Each point is reached from the start by the listed moves, each made once or not at all, plus a little noise. Say if it took an odd or an even number of moves. Then give how often each move was made.
(in the rows, 128 means zero)

Moves:
(1): [182 135]
(2): [117 175]
Start: [113 121]
Points:
[103 167] => odd (0, 1)
[115 120] => even (0, 0)
[168 123] => odd (1, 0)

Moves:
(1): [194 145 112 133 115 137 119 117]
(2): [127 180 107  93 126 132 138 111]
(3): [128 144 187 128 111 152 129 132]
(4): [119 159 115 174 134 128 121 134]
(5): [135 130 135 128 169 113 139 129]
(6): [135 126 122 122 136 190 124 119]
Start: [143 116 148 141 117 114 141 134]
Points:
[142 145 129 179 131 174 129 132] => even (0, 0, 0, 1, 0, 1)
[222 202 171 104 135 199 149 101] => odd (1, 1, 1, 0, 1, 1)
[144 120 150 139 117 117 144 135] => even (0, 0, 0, 0, 0, 0)
[214 165 118 186 158 168 132 123] => even (1, 0, 0, 1, 1, 1)

Moves:
(1): [187 150 126 119 126 105 130 148 130 122 104]
(2): [116 165 120 119 124 139 144 139 126 145 133]
(3): [129 150 173 140 124 142 114 110 116 129 118]
(4): [132 147 112 170 110 116 120 123 103 141 133]
(5): [131 129 134 134 163 138 132 132 131 138 127]
(6): [146 132 115 142 110 172 104 123 148 116 139]
(7): [145 107 127 144 127 142 178 120 102 122 139]
(8): [123 120 130 135 120 134 125 155 134 142 114]
(9): [119 134 148 143 104 102 150 111 166 132 118]
(10): [141 112 130 120 118 126 116 122 116 171 124]
(11): [126 127 144 137 132 111 121 153 123 122 166]
Start: [139 121  98 142 125 127 141 121 149 138 118]
Points:
[227 166  79 212  43 138 187 136 150 211  95] => even (1, 1, 0, 1, 0, 1, 1, 1, 1, 1, 0)
[238 118 106 171  71 134 180 105 171 163 102] => odd (1, 0, 0, 0, 0, 1, 1, 0, 1, 1, 0)
[150 184 127 168 131 206 126 112 159 156 120] => even (0, 1, 1, 0, 1, 1, 0, 0, 0, 0, 0)
[155 150 167 239 120 109 191 100 124 150 152] => even (0, 0, 1, 1, 1, 0, 1, 0, 1, 0, 1)
[159 148 152 188 143 176 100 126 156 129 157] => even (0, 0, 1, 0, 1, 1, 0, 0, 0, 0, 1)
